Each row is a point. Each copy is the shape, with its points in the same order, stretched, turned, moved and blurred by noise. Some copies are also mirrored. Which?

Shape (8 x 3)
[[ 35   6  37]
 [ -1   9  12]
 [ 36 -21  27]
 [-25 -41  16]
 [-11   6  -4]
 [-30  -6  34]
 [ -6 -19  40]
 [ -1   4 -22]]
Copy 1 (8 x 3)
[[-24 -42  30]
 [ -3   4   0]
 [  4 -56  19]
 [ 43 -22 -49]
 [  3  15  -6]
 [ -1  -5 -41]
 [  3 -32 -26]
 [ 10  14  14]]
Copy 1 is: only turned
Copy 2 (8 x 3)
[[ 37   6  15]
 [ -1 -17  14]
 [ 33  -2 -10]
 [  0 -50 -33]
 [-14 -21   5]
 [  8 -52   3]
 [ 20 -38   0]
 [-25 -11  -1]]
Copy 2 is: only turned
Copy 3 (8 x 3)
[[  5  54  35]
 [  1  19  -1]
 [ -7  36  44]
 [-44 -18  11]
 [  6   3  -5]
 [-39  16  -6]
 [-36  23  15]
 [ 27  -9  -1]]
Copy 3 is: only turned
Copy 4 (8 x 3)
[[ -8   0 -60]
 [-13   9 -17]
 [ -4 -21 -50]
 [-35 -31  -3]
 [-13   5   7]
 [-49   3 -17]
 [-40 -16 -35]
 [  9  11  20]]
Copy 4 is: mirrored

Shape (7 x 4)
[[-17 -21   4 -27]
 [-14 -11 -25 -25]
 [  2  13   1  17]
 [ 29  12  -3  38]
 [-28 -38 -23 -15]
 [ 43   8  -3  20]
 [ 17  21 -10  14]]
Copy 1 (7 x 4)
[[  0  -3 -43  -7]
 [  3   2 -20 -28]
 [-17  -3  12   2]
 [-22 -28  34   4]
 [-22   0 -44 -27]
 [ -4 -42  30   5]
 [ -2 -11  30  -4]]
Copy 1 is: mirrored
Copy 2 (7 x 4)
[[-36 -15 -14   3]
 [-22 -24 -10  30]
 [ -2   9   8   4]
 [ 27   9  -2   8]
 [-36 -11 -29  36]
 [ 35  -8  -9  -2]
 [ 11  -2   9  12]]
Copy 2 is: mirrored
Copy 3 (7 x 4)
[[-13  -6  -8 -19]
 [ -9  23  -7 -24]
 [ -6   9  22  16]
 [ -5  20  25  49]
 [-30  15  -1 -35]
 [ -4  20   5  60]
 [  6  22  23  28]]
Copy 3 is: only turned

Shape (7 x 4)
[[  9  19  23 -11]
 [ 21  22  23  20]
 [ 12 -20 -27  -9]
 [ -1   7   7  12]
 [-59   0 -13  -1]
 [  9  -6  -6  16]
 [ -8 -33  -9   2]]
Copy 1 (7 x 4)
[[ 32 -26   2   6]
 [ 60 -22 -14 -18]
 [-23  16   2 -10]
 [ 16 -17 -16 -11]
 [-60 -24 -40  -5]
 [ 12   5 -16 -11]
 [-27  16 -25   6]]
Copy 1 is: mirrored
Copy 2 (7 x 4)
[[ -8  -4   1  15]
 [  7   9  12  33]
 [  1   9   7 -36]
 [ 14  -4  -1   7]
 [ 29 -39 -36 -25]
 [ 15   6   8  -6]
 [ 16 -13  11 -29]]
Copy 2 is: only turned

Shape (10 x 6)
[[ 23   3 -32 -18 -17   9]
 [  1 -15  24  24  31  -7]
 [ -8   2 -22 -29  -9   0]
 [ -2 -18 -24 -23  -6  10]
 [ -2  17   1  27   1 -30]
 [ 12 -15   0 -30 -25  -2]
 [ 12  -9  22   7  46 -12]
 [  8  -4  -3 -36   5  14]
 [ -6  20  -4  32 -19   1]
 [  7 -29   7   9  41 -16]]
Copy 1 (10 x 6)
[[ 35  16 -17  36  -2  21]
 [-43  -5  -4 -38 -15  -8]
 [ 15   4  11  45   6  14]
 [ 29  12   3  32 -13   1]
 [-26 -22   8 -20  14  32]
 [ 20  41   3  11  14  -4]
 [-60   4 -16 -19 -18   1]
 [  1  21 -15  35  -1 -15]
 [  8 -28   1 -26  19   5]
 [-45   6  -4 -16 -38  11]]
Copy 1 is: mirrored
Copy 2 (10 x 6)
[[ 22 -12  16 -24   4  24]
 [  0  31  -4  40  -3 -18]
 [  4 -14  -2 -13  14   7]
 [ -1 -12  -1 -11  12  23]
 [ 14  27  -2   1   4 -27]
 [  5 -16  37  -9  12  14]
 [ 17  22  -4  53   1 -23]
 [ 12 -19  11   6  -3  10]
 [  5  19   1 -25 -10 -15]
 [  6  25  -3  44  15  -5]]
Copy 2 is: mirrored
Copy 3 (10 x 6)
[[  4  12  14 -26  21  14]
 [ -2 -23 -27   6 -17 -36]
 [ -1  30  35 -25   5  10]
 [ -4   1  28 -25  15  -5]
 [ -8  10  -7 -13 -28  14]
 [-15  17  13  -3  24  -5]
 [  9   1 -26  -1 -18 -37]
 [ 10  24  15  -6  14 -17]
 [  0 -11   0  -1 -15  18]
 [ -7 -16 -20 -19 -10 -37]]
Copy 3 is: mirrored
Copy 4 (10 x 6)
[[-39  12 -17 -26 -11  -4]
 [ 32   1   4  37  23 -31]
 [-29  -2  -2 -37   4   3]
 [-18  12  -2 -35   4 -10]
 [ -5 -14  14  31   2   1]
 [ -4  13 -22 -17   9  12]
 [ 23   5 -10  39  39 -39]
 [-12   1 -25 -34  19 -15]
 [ -4 -25  10  -3 -29   1]
 [ 20  24   7  41  35 -36]]
Copy 4 is: only turned
